Each wall is flat, endless, passes through zero and stands at right angles to its row. A trip goes straight from one point to another. List the walls that it crosses, first one first.
In the rows, 128 means zero.

Walls:
(1): [119 108 141]
(2): [179 123  89]
Trips:
[137 140 150] to [160 130 148] => 2
[116  28  67] to [128 118 205] => 2
[ 82 123 171] to [118  89  97] => 2
[129 129 177] to [141  57  91] => 2
[127 169  94] to [107 101 131] => 2, 1
[122 157  78] to [ 63 143 115] => 2, 1

Walls:
(1): [150 120 124 107 113  71 107  91]
(2): [148 125 107 149  92 174 135  91]
(3): [ 56 147 148 143 111 100 114 125]
(4): [114 136  68 136 164 158 142  84]
Trips:
[203 100 108 204 183  64 207 125] to [ 79  86 172  96 138 153 101  90] => 3, 4
[109 117  63 120 135 132  36 156] to [ 58 112 195 117 135 144 133 151] => 1, 4
[126 166  23 124 153 201  90 172] to [107 120  88 127 131  92  65 205] => 2, 3, 4, 1
[ 80 116  74  85 147 127  83 130] to [150 153 124  81 189 145 168 159] => 1, 3
[177 169 135 146  80 122 133  99] to [105 103 160 179 169 128 146 104] => 3, 4, 1, 2
[113 171 114 177 168 126 120 122] to [178 184 103 143 206 131 122  80] => 3, 2, 1
[165 161  99 139 141  69 130 174] to [ 82 165 134 137 164  94 112 152] => 3, 1
[110  66 188 146 150  98 151 156] to [158 155 181 161 123 136 134  70] => 1, 2, 3

Walls:
(1): [204 125 130 135 120  71 104  95  90 121 113]
(2): [ 85 136 108 116 157 102 122  97 153 125 204]
(3): [131 107  60 142 106 119 104  85  96 142 139]
(4): [144 108 163  99  64 175  88 127 196 106 122]
Trips:
[ 73 126 191 137 115 137 146 118 127 181  62] to [ 99 115 171  94 145  87 119 121 154 149  98] => 2
[163 142 154 132  52 118 163 125 113  78 160] to [150  66 132  79 115  58 108 178  50 172  76] => 3, 4
[112  65 131 174  84  71  66 135 129 151  80] to [116 124 106 118 126 112 124 134 157 221  92] => 4, 1
[166 151 138 115  67 126  79 111 130 144  96] to [176 140 154  20 118 118  56 116 167 111 107] => 3
[130 136 169 123 106 162  86 112 229 107 137] to [ 73 127 140 147  13 137 155  54 111 179 179] => 3

Walls:
(1): [131 154 122 109 144 151 141 130 193  76 161 169  53 170]
(2): [153 120 131 106  96 159  96  63 106 151  92 133 172 124]
(3): [107 143 146 197  83 131  97 113 197 145 180 184 142 158]
Trips:
[102 201 158  69  64 193  94 154 120 164 170 197 123 131] to [173 144 110  52  84 165 125 203 143 118 140 143 157 124] => 3
[ 98 174  68 162 175  76 120  77 112 114 139 194 109 147] to [107 137 155 104 103  88  98 158 149 150  80 124  81  88] => 3, 1
[109  74 140 159 106 119 139 174  86 186  72 116  86  79] to [170 129  89 103 182 202  90 104 159 148 104 170  91 110] => 2, 1
[164  88  90 112 131  94  98 114 147  96 141 108  94 112] to [146 145  93 145  82 116 104 159 157  63 113  83 151 160] => 3
[102 128 133 134 134  57 163  60 122 121  91 199 115 147] to [126 102 118 172 139  85  95 149  89 119 107 141 114  77] => 1, 2, 3
[157 173 220 172 170 129 142 121 124 158 180 148 103  89] to [132  76  84  96 137 197 126  95  68 120 128 132  86 125] => 3, 2
[ 78 146 113 143 125 145  88 114 166 116 172  43 105  78] to [140  82 172 166 159 127 220 148 118 104 102 129 110 139] => 3
[ 76  94 206  92  98 122 154 146  36 146 142 170 121  99] to [ 70 117 200  74  82 105 103 168  61 152 140  87 171 100] => none
[214 119 123 157 111  78 192 114 100 106 120 131  58 145] to [ 86 147  58 123 124 131 124  90 147 113 130 149 181  69] => 2, 1, 3

Walls:
(1): [106 113 130 188 121 144  69 229  86  48 168 173 132 132 154 136  43  91
 157 165 119  99 139  89]
(2): [161  84 129  68 136 125 123 150 152 120 132 127 127 127  56 171 165 122
 112 147 154 147  95 179]
(3): [ 53 165  83 102 124 136 137 148 186 121 145 182  62 135 102  93 125 166
 149 118 156 109 183 100]
(4): [ 95  75 107 142 159 183  88 117 124 151 125 150 110 158  71  73 167 150
  72 240 161 133 107 165]
Trips:
[139 196 141 155 113 153 121 166  92  93 181  64 126 191 113  72 149 127
 118  78 151 182  64 102] to [132 131 170 100 115 136 105 169 106 116 248 128 155 124 123 125 222 106
 130 136  72 155 102 135] => 2, 4
[162 159 126  70 127 158 140  82 161 141 164 121  57  80 103 127 126 192
  85 156  25 107  73 163] to [102 126 124  84 101 159 103 149 207 124 187 127 138 136  34 168 110 191
 116 112 171 138  71 149] => none
[146 178 170 115 131 112  94 169 158 136 117 163 119  97 190  55 128 100
 137 101 145 162 155  95] to [143 115 170 154 155 103 113 151 159  29 209 113  97 113  73 105 167  83
 222 186 146 108  72 191] => 2, 4, 3
[135 153  87  89 118  82 187 177 182 133 118 117 103 146 142 146 118 133
 102 124 147 131 188 120] to [175 124  96 127 144 148 134 106 153 150  58 122  54 112 100 148 171 187
 131 130 130 137 130 141] => 4
[ 11 171  70 154 121 118 167  78 101 123 124 123 102 144  80 116  86 150
 213 152 121 106 228 164] to [ 92 153 146 109 144 103 181 115 148 177 114  89 134 130  62 144 169 197
 104 172 146 130  80  83] => 1, 2
[ 62 119 162 112 159 119 136 146 102 130 136 139 101 161 133 165 153 143
  74 206  95  86 186 142] to [146  91 108 153 115 128  98 122  88 165  67 114 148 132 130  96 144  61
 176 116 146 165 101 168] => 3, 1

Walls:
(1): [121  76 128 179  96 150 103 108  84 134 143 146 100 168 122  94 217 143
 152  96 172 154 107 119  64 142 156 173  89 157  80 121 114  93 155 129
  91 149 104 118  80 103 136 106 118 198 108 172]
(2): [170 108  82 100 127  33 134 139 101 170  86  99  99 157 172  93 113 158
  82 100  62  91 103 164 104 131 109 121 107 113 105 117  69 115 173 165
 103 130 141 177  91 164 129 166 126  94 102 120]
(3): [160 111  95 142 146 135  30 145 107 125 135 167 179  45 159  97 103 148
  87  87 129 160 126 108 160 131  68 136 120 223  86 249 159 118 145 153
 106 169 146 140 171 159 154 106 180 117 109 173]
(4): [139 118 178  66 167 150 153 118  88 102 144 125 115 146 151 182 145  97
  93 121  99 122 175 181 172 117 122 150 129 114 159  36 118  98  90 163
 155  93 161 156 108 156 123 172  90 102 187 100]
(5): [142 115 104 122 120 152 167 179 165  92 111 112 120 114 179 174 128 121
 152 144 118  24 131 131 159 143 126 122 129 103 167 160 178 129 109 183
  89 100 119 133 124 149 114 170 126 124 142 138]
(6): [199 147 101 119  86 149 195 176  95 197  77 112 183 171 166 157 140 172
 118 125 159 157 102  72 145 149 134 180 130  96  95  95 180 153 139 156
 124 131 131 129 147 166 134 104 206 117 139  56]
Trips:
[114 156 131 102 180  95 179 184 132 166 130 193 111 147 101 119  73  68
 193 126 131 121 153  76 153 187 119 140  92 174 112  82 103 124 159 149
 131  60 158 131 153 208 113 144 122 108 169 122] to [144 169 145 112  87 144 122 155 132 120 152 107 126 122  91 180 147 111
 122  65  84  94 159 147  79  98 194 131 134 148 160  96 153 121 122 119
 102  80 127  73 131 137 135 130 100  92 151 154] => 2, 6
[151 185 102 127 203 153  90  94  84 166 102  73 100  65 230 122 142 129
 101 113  87 160 129  68  99 171 129  95 123 201 164 130 141 146 131 165
  95 120 154 103 154 133 157 129 151 158  65 127] to [170 128 148 117 116  62 128  90  98 116 145 111 143 128 127 205 132 156
  74 177 144 107 107 103 143 105 170 147 111 114 148 147  65 150 101 115
 124  95  80 192 123 124 122 130 119 130 103 153] => 5, 4, 3, 6
[145 157 142 132  65 154  97 133 105 142 179  82 141  94 140  82 132 100
  67  54 121 126 133 129 106 119 156 105 115 169 112 122 143 154  96 128
 166 115 192 159 133  76 157  93 157 117 100 169] to [153 115  86 169 165 142 116  88 156 145 180  64 123  99 149 171 145 191
 110  78 136 126 134  94 126  97  72 157 119 146 120 100  90 151 204 200
 122 112 127 132 117 141 123 139 116 137 118 133] => 2, 6, 4, 5

Walls:
(1): [ 97  99 138  94 106 139 136 118 184 132 166  88 139 118 109 154 156 139
 112  99 137 145 126  98 132 102 167 139  70 120 173 126 138 152  96 121
 154 132 125 130  90 194 178 100  72 142 171 124]
(2): [148 114 118 156 136 125 170 110 159 164  72 121 172 150 117 144 185 159
 132 117 175 143 158 139 161 143 168 121  87 180 133 116 135 131  85 147
 114 176  94 120 147 106  80 116 131 136 109 143]
(3): [ 56 147 114 120  96 113 149 154 126 142 139 126 148 138 112 229 126 120
 100 130 124 150 141 131 127 163 116 136 133  97  99 191 162 147 162 134
 149 153 110 115 135 137  98 141 115 148 140 142]
(4): [183 102 184 111 136 153 111 109 107 129 110 115  95 129 136 183 118 103
 156 112 105 123 149 139 123 180 150  99 171 147 132 144 113 109 124  56
 124 152 105 186 112 135 201 136 191 135 138 140]
(5): [141  74  98 119 125 136 113 174  77 138 120 215 156 148 142 100 122 144
 140  96 130 140 145 174 114 149 143 158 104 120 168 190 103 116  73 106
 121 132 130 116 152  95 186 137 127 148  78 116]
(6): [173 115 158 123 158 200 180 121 106 166 187  94 140 151 170 140 137 116
  83 184  94 101 135 142  74 154 108 137 128 123 131 154 150 127 176 140
 140 108 153 136  37 175 143 137  93 151 217 149]
(7): [185 120 117 133  99 108 115 118 110 188 144 166 109 145 150  91 134 114
 156 167 127 130 134  80 135 134 100 102 111 174 134 120 159 134 116 159
 184 140 102 119 176 173  93 131 139 144 127 103]
(8): [143 126 122  77 156 159 163 141 167 150 131 129 141 160 127 127 135  91
 106 133 112 134 130 129 103  81 187 109 153 179 188 120  82  90  92 177
  75 133 136 164 100 108 146 110 156 141 147  93]
Trips:
[180 110 106 132 142 119 124  64 192 126 141 102 150  98 171 158  80 164
 134 150 138 116  97 140 136  84 186 158 149 148 125 145 107 147 105 104
  86 170 101 143 124 188 147  73 112  55  89 132] to [173  57 125 147 185 149 146 145 154 144 125 159  76  95 170  78 138  93
  30 153  43 103 142 105  74 108 116 128 135 104 180 153 136 135 107 116
 145 169 131 109 141 136 152 202 136 177 123 125] => 6, 5, 7, 2, 1
[112 134  96 119 139 137 126 119 139 125 124 125 114 139  79  99 144 112
  99  88  92 111 161 152 193 114 193 166  97 119 118  98 124 182  74 114
 125 104 115 131 148 144  84 166 119 146 179 158] to [ 84  80 126 115 145 119 107 107 176 152 143 143 166 128 147 104 153 117
 175 104 138 160  21 125 102 127 142  71  73 157 103 130 105 133 141 159
 125 125 100 118 166 123 142 129  97 146 141 139] => 7, 5
[114 151 153 112 118 135  97 157 141 119 193 185 146 135 135 142 131 161
 177 104 141 119 111 124 111 140  69 120 106  92  88 113  47 134 152 142
 138  83  91 114 132 106  77 168 162  97 115 146] to [130  86 150 212 143 127 121 167  79  97  64 155 129  77  93 166  85 118
 104 137 170 121 110 143 122 119 107 133 142  87 125 113 104 147 112 148
 158 175 137 135 173 128 128  99 134 130 158 155] => 7, 4, 2
[160  71 176 113 121  47  84 118 119 112 172 139 128 100 169 167 133 120
 136 200 173 108  87 104 146 123  79 138 143 146  79  91 118  86 132 147
 181 111 169 141 159 175 119 113 113  90 136 110] to [174 105 102  80 128 100  94 187 125 169 148 111  12 140 150 178  72 164
  70 106 108 166 118  99 140 138 117  99 142  97 131 190 149 167 141 164
 167 112 152 119 147 127 130 170  92 121 168 147] => 3, 1, 4
[173 140 115 148 117  98 151 113  96  91 103 100  88 143  92 100 110 141
  99 131 122 157 119  42 115 111  48  85 169 120 156 177 141 136 123 137
 127 135 150 146 116 109 131  97  92 167 123 159] to [100  76 143  88 156 133 146 124 160 158   7  99 135 119 143 126 138 111
  85 160 121  89  49 119 108 132 130 123 142 119 101 128 184 118 131 114
 123 144 113 130 112 132  63 168 139 164 162 110] => 3, 2, 8, 7
[135 154  69 103 127 141 147  62  98 133 123 124 104 141 168 126  98 180
 184 100 127 169 125 132  91  91 106 111  95 129  72 121 135 167 113 120
 139 111 130 151  80 159 128  89  76 157 127 108] to [120 152 118  87 153 158  91 151 138 125 100 147 122 132 165 118 147  88
 122 140 163 129 129 119 108 141 123 138 105  87 110 124  82 127 113 170
  94 151 117 172  87 135  85 136 125 103 159 160] => 8, 7, 1, 2
[ 95 150 107 119 115 109 111  91 141  99 134 144 104 136 144 165 126  77
 161 140 151 114 140 183  76 149 156 105 158 151 150 115 167 119 110 145
 126 135 149 151 135 109 132 156  92 114 158 101] to [ 78 170 104 150 125 120 130 129  80 134 115 177 135  50 147 107 162  88
  95 125 104 162 182  93 133 174  83 156 149 152 153  24  87 194  82 128
 129 139  84 124 152 178 111 154 171 107 138 168] => 7, 8, 2, 4, 3
